Each row of a before or after table is a point. One or more steps were done to the points. Then noise was added and the rows were shuffled. The steps act on columns, c1 being the first. Name the steps. A step turns or swaps two columns, mirrors them in a line or flattens them onto one, adds a multiple of one to another, or multiplies or shifts one. Angles are multiples of 10 degrees, from the lower column toward the higher: turns from -170 to 170, lines from 10 to 170 but not 90. Use the fewest steps. Two steps may share a column if one is a turn and the other turns, adds or multiplies; they go together, in the order done. Otherwise the lowest column goes first.
(in the rows, 128 means zero)

Before (8 x 3)
[[142 112 176]
 [110 130 164]
 [ 28  98 142]
 [104 141 137]
 [103 159 101]
 [132 102 113]
 [ 92 150 136]
 [126 111 230]]
After (8 x 3)
[[132  84 155]
 [116  49 195]
 [101 106 156]
 [ 19  97 121]
 [ 93 171 125]
 [ 79 140 152]
 [121 116 100]
 [ 92 130 141]]
Steps: shift c1 by -10; turn c2 and c3 by 40 degrees

Before (14 x 6)
[[154 178 100 136  69  89]
 [ 88  98 107 148  79 107]
 [105 150  24 106  99 167]
 [101 131  72 212 103  93]
 [140 119 124  90 144 104]
 [105 109  71  99 158 108]
 [102  80  40 129 151 197]
 [192  87 134 167 180 178]
 [145 136 133 182  89 118]
 [141 155 131 108 178 164]
 [140 165  84  91 144 140]
 [169 157 120 106 155 198]
 [157 160 109 143  99  93]
 [109 105 112 117 138 119]]
After (14 x 6)
[[155  83  90 155 133  58]
 [100  61 204 112  81 183]
 [102  72 142 192 143  88]
 [147 130 117 193 118  90]
 [107 120 154 104 140 134]
 [170 109 102 135  79 187]
 [140 122 102 120 122 188]
 [ 89 119 162 120 121  75]
 [139  75 108  98 124 150]
 [192 146 166 210 110 196]
 [140 126 137  98 157 130]
 [104  80 164  79 160 143]
 [158  99 104 163 144  83]
 [105  22 142  90  81 122]]
Steps: add 0.7 times c1 to c4; turn c2 and c3 by -110 degrees; turn c5 and c6 by 60 degrees

Before (13 x 11)
[[ 94  47  76  91 100 162 185 152 133 198 129]
 [ 76 155 130 163 103 155  80 157  93 107 150]
 [116 113 175 166  77 151 124 163 105  96 129]
 [ 88  96 139 131  88 120  75 126 123  81 118]
 [150 114 114 121 126  73 160 131 117 174 112]
 [143  61  83  87 120 167 155 176 196 186 162]
 [ 73 116 171 134 116 114 113 145  92  80 186]
 [ 92 144 182 146  90 149  96  85 112 116 157]
 [106 144 128 132 125 147 143 117 111  67 124]
 [157 106  70 142 117  87 140 117  97 146 136]
 [116 120 180 118 122 166  72 131  61  88 141]
 [162  90  87 145  90 107 155 106  98 130 159]
 [107  26 101 146 159 173 157 150 169 188 139]]
After (13 x 11)
[[ 86  97  79 122  93 113  79 128  99 134 116]
 [118 112  81 132 127 173 114  75  75  94 162]
 [ 92 144  98  83 112 172  90 143  92  81 115]
 [116 119  73 137 154 203  45 134 111  94 143]
 [163  89 145 100 151  85 136 128  79 166 137]
 [142  59 197 192  82 206 186 127 135 150 212]
 [ 75 156 108 128 126 182  69  82 102 133 180]
 [ 72 115  67 138 146 100  97 112 110 103 200]
 [156 104 165 111 156  45 122 124 107 177 125]
 [107  26 195 133 120 216 176 101 164 133 162]
 [107 145  72 116 149 169 130 131 117 148 112]
 [ 94  48 210 172 143 196 179 141  94 152 154]
 [152 114 176 134 152  20 152 132 115 124 115]]
Steps: turn c3 and c10 by -110 degrees; add 1 times c8 to c11; turn c4 and c8 by -130 degrees; turn c7 and c9 by -30 degrees; turn c5 and c9 by 70 degrees; multiply c6 by 2

Before (12 x 18)
[[ 95 187  86 141 100 101 158 163  65  80 209 150 129 161  74  72 119 141]
 [ 89 122 127 171 165 128 124  79  84 165 165 153 164 116 173 139  82 173]
 [182 196  86 151 137  94 121 164  70 100 120 111 156 127 101 100 130 201]
 [108 111 106 176 173 155 187  96  46 126 153 100 149 146 160 115 111 155]
 [149  64 121 113 151  64 119 113 155 160  88  98 124 103 160 117 153 143]
 [124 133  76 118 114  75  76 124 138 158 140  86  85 183 152 124 231 148]
 [117 129 168 187 179 130 114  90 131 126 128  82 133 100 166 151 119 122]
 [159 126  80  93  81  98 106 163 127 197  84  68  80 155 116 190 180 139]
 [151 136 101 176 167 115 150  52  57 109 158 154 170 147 127 125  83 116]
 [159  74  61 119 156 134  76 135 147 171 162 107 103 130 121 117 169 129]
 [165 107 106  75 108 104  97  88 155 161 127  57  90 115 114 146 191 182]
 [149 118 191 219 163 129 151  65  70 171 156 137 141  90 176  94 109 137]]
After (12 x 18)
[[146  99  90 112 133  69 139  65  68  99 119 110 185  85  97  92 116 206]
 [110  71  87 130 102  86 181  74  72  79 212 145 107 103  78  72 111 140]
 [195 104  74  99  78  83 120 100 103 200  78  66 125 160 122 194 181 134]
 [103 106  97 139 165 106 170 199  71 108 161 155 176  79 123 114  62 119]
 [ 83 145 119 137 161 130 135 169  89 166 176 153 119 106 169 146  70 175]
 [164  66  70  50 108  36  82 136 119 152 144  81  98 133 154 121 184 150]
 [173 137  61 103 153 131  90 150 132 169 162 112 130 183 115 114 155 124]
 [143 167 120 115 153  27 141 160 144 162  87  97 132 165 155 111 159 139]
 [136 169 190 100 162 129 174 182  77 173 152 146 156  89 181  93  40 134]
 [190 149 103  97 115  84 115 167 120 163 115  53 125 107 121 146 203 182]
 [105 115 108 114 176 167 209 165  44 129 153  98 123 128 160 112  80 157]
 [125 156 166 109 182 127 136 151 105 136 129  69 120  99 165 144  63 122]]
Steps: turn c1 and c13 by 50 degrees; turn c2 and c14 by 110 degrees; turn c8 and c14 by 150 degrees; mirror c4 and c17 in the line at 120 degrees; multiply c6 by 1.6; shift c7 by 20; add 0.5 times c12 to c9

Before (9 x 32)
[[120 181  84  70  54 149 173  64  70  82 117 150 115 185  19 174 138 155
  121  97 102 131  91 169 134 131 198  98 166 156 133 166]
 [156 122 116 180 118 159  93 171 125 114 140 118 126 151 109 149 121 137
   87 141 200  50 115  99 103  62 109 149 118  52 144  93]
 [137 174 127  86 105 170 172  84 138  93 199 131 117 171 116 154 167 146
  164  61  94 135 116 174 182 103 167 148 158 154  87 157]
 [133 133 134 195 136 122 107 153 181 199  98 131 153  80 148 126 106 167
  143 108 135  96 135  75  74 107 122 176 123 101  93 100]
 [154 104 111  98 135 154 112 160 182 146 150 145 170  92 142 109 172 159
  177  70 130 113 126 114 122 119 129 178 134 163  94  46]
 [187 107 184 136 131 171 123 139 169 160 161 152 221 113 177 153 192 164
  169  32 114 103  88 122 103 126 126 185 133 160 116 100]
 [154 192  91 120  94 125 100  82 109  57 149 139 129 132  46 144 149 162
  135  80 109 134  86 215 185 157 190 132 216 129 140 158]
 [149 103 145 170 182 159  94 170 154 134  80 153 129 102 155 154  76 119
  136 115 115  86 143  70  88 113 119 126 109  90 124  72]
 [117 188 101 185 163 146  73 121 106 114 163 168 100 172  91 127 130  97
  100 158 192  58 155 102  74  90 110 128  95  91 178 109]]
After (9 x 32)
[[133 134 134 190 141 126 141 150 180  51 106 132 150  78 144 132 121 167
  146 108  76  94 136 138  73 105 117 175 118 103  93  97]
 [135 167 120  88 136 135  88  86 139 170 165 139 118 171 111  93 173 142
  163  57 179 139 118 143 178 103 163 149 163 152  89 155]
 [117 190  96 186  93 139 176 123 104 125 228 164 105 174  94 136  99  98
  101 155  85  59 153  80  78  85 109 135  94  93 178 111]
 [189 109 172 133 137 122 138 135 172  99 147 155 218 115 177 104 197 159
  167  31 129 105  86 144 101 125 120 185 130 162 115 100]
 [153 193  89 117 138 136 154  82 106 203 132 138 131 127  46 119 154 162
  132  81 213 132  83 113 180 158 192 133 212 129 135 160]
 [158 120 113 183 133 128 166 173 125 141 207 119 129 154 111 118 123 143
   87 146  75  50 119  75 103  63 106 143 118  54 140  90]
 [142 103 141 168  85 125 170 168 155 101  67 148 128 103 153 109  43 125
  136 116  73  86 149 161  92 113 122 128 110  92 123  72]
 [120 180  80  72 183 136  97  70  67 193  92 148 117 187  16  74 172 153
  122 101 175 134  93 135 133 134 197  96 170 154 131 166]
 [151  99 109  94 124 134 138 155 186 111 148 144 171  95 145 151 172 162
  174  66 117 108 122 134 121 118 131 178 141 167  97  46]]
Steps: flatten c3 and c6 onto the line at 170 degrees; turn c5 and c10 by -160 degrees; add 0.7 times c5 to c17; turn c7 and c16 by -170 degrees; add 1 times c21 to c11; turn c21 and c24 by -110 degrees
